Every row gives one point. Examples show where two turns around zero, p and q, send a point. Where does a point land after both, in the order given? Backwards means that the second turn is done in reverse. Each puzzle has new turns, and all numbers are rounded.

Turn p:
20	-20	14 => 4	-24	20
2	-9	-43 => -38	-8	-21
-44	-1	16 => 0	42	20
-17	3	18 => 11	18	13
42	27	-37 => -1	-33	-52
-3	0	30 => 22	5	20
Turn q:
10	35	-39 => 27	21	-41
20	-31	-23 => 12	-40	-13
-18	-34	28 => -32	-20	28
-15	9	48 => -19	23	41
-10	21	-12 => 0	20	-17
14	1	-1 => 14	-3	2
Where do these land?
q, then p backwards: -32	11	-34 => -8	23	-41
p, then q: 8	-41	-7 => -36	-7	20
p, then q: 17	-8	37 => 17	-17	34
q, then p: 30	-3	11 => 15	-25	13
q, then p: -16	3	27 => 20	23	8
q, then p: -8	38	-35 => -11	-3	-51

Turn p:
-40	22	-36	-40 => -34	-57	-4	-24
3	-12	0	-12 => 12	-5	6	-9
22	7	17	12 => 9	26	-14	4
5	-5	-4	19 => 4	6	2	19
-2	-6	23	15 => -2	25	12	3
12	-7	-1	8 => 12	5	-1	9
Turn q:
3	6	-14	-31 => -14	-16	12	-24
-26	-18	0	5 => 10	-12	14	24
-28	9	-4	27 => -11	-3	-9	37
48	7	21	-2 => 11	34	-15	-36
3	-10	-12	20 => 13	-8	-18	10
0	6	9	-19 => -8	5	16	-12
Where do these land?
q, then p: -8	-25	1	-10 => 19	20	2	-5
p, then q: 17	-3	0	-3 => 1	-2	-12	-13
q, then p backwards: -16	-27	-6	48 => 38	-7	-33	28
q, then p: 5	2	9	-11 => -4	3	-4	-14
q, then p: -2	42	21	-3 => -46	-6	-3	-7
p, then q: -6	-20	-22	-19 => 32	4	11	-10
q, then p: 9	30	-2	-3 => -23	-20	4	-8

Turn p:
2	-7	19	16	21	2	14	-16 => 19	6	1	30	1	-11	-5	-12
18	-30	-15	-17	17	-19	23	20 => 20	8	20	-23	10	-40	6	15
0	20	4	25	-6	13	15	-21 => 12	11	-24	22	-14	16	8	-7
-5	21	-16	-1	1	-10	-28	34 => -40	9	-10	-26	2	-4	-15	2
13	-23	-12	5	-19	-15	-23	23 => -12	-14	15	-29	-26	-13	-14	8
-35	19	4	-12	-24	2	-16	23 => -46	-13	-4	-12	5	15	19	-11
14	5	31	-12	-26	0	-1	-23 => 10	1	28	12	-11	36	7	-6
-6	1	8	-13	16	34	17	-15 => 11	-3	-6	31	24	6	13	17
-2	-5	-24	8	20	-8	-1	-23 => 25	-5	-21	-7	11	-6	-18	-6
Turn q:
-16	-9	-22	14	-4	-1	-21	-12 => -8	-12	-15	2	-4	-14	-25	-17
20	-29	31	-2	-12	15	28	19 => -3	-9	17	-25	-20	34	19	29
-2	-11	-30	4	1	0	3	24 => -3	-11	-35	3	5	14	-2	2
-24	17	-21	18	-12	11	1	-7 => -16	18	-24	6	-15	-18	-10	-11
-19	25	13	9	22	-19	-15	-16 => -3	14	15	12	23	-36	-13	2
19	21	10	16	6	-10	-13	-10 => 2	-4	19	29	-1	-17	3	5
13	-19	1	-23	-5	25	2	26 => 12	0	-4	-9	-6	46	-1	4
20	6	32	-15	29	-11	21	-40 => -11	2	53	-5	23	-9	31	-10
-10	-1	-13	-20	-25	-10	-5	17 => 30	3	-25	-12	-5	1	-1	-3
Where do these land?
p, then q: 3	-10	-17	6	12	6	-8	-6 => 11	-18	-8	8	7	6	-8	-1
q, then p: -10	10	5	-7	-4	26	24	-8 => -8	8	-12	4	12	26	22	-5
q, then p: 9	-14	1	-2	-3	35	1	8 => -14	-18	-8	16	-4	18	10	17
p, then q: -6	-4	18	7	20	-38	5	30 => 13	8	21	-7	17	-46	7	-6
q, then p: 30	9	-3	9	-2	22	10	-48 => 19	-15	0	28	-15	18	26	-36
q, then p: -15	-16	3	-14	-3	-14	-5	5 => 4	2	15	-11	15	0	-12	14
q, then p: 10	7	-10	20	-10	-14	-30	16 => -1	-6	-3	-14	-33	-17	-22	3
p, then q: 6	23	-21	-10	-1	-10	2	-8 => 6	17	-3	13	9	18	5	-19
q, then p backwards: 16	-37	4	-5	-14	-18	41	-12 => -24	-17	-20	-20	-46	-8	10	12
p, then q: -12	4	4	34	4	-2	1	-1 => -4	-12	-12	4	-14	-23	-1	-17
p, then q backwards: -32	29	15	-37	1	8	-40	24 => -5	-26	-6	14	61	22	21	-10
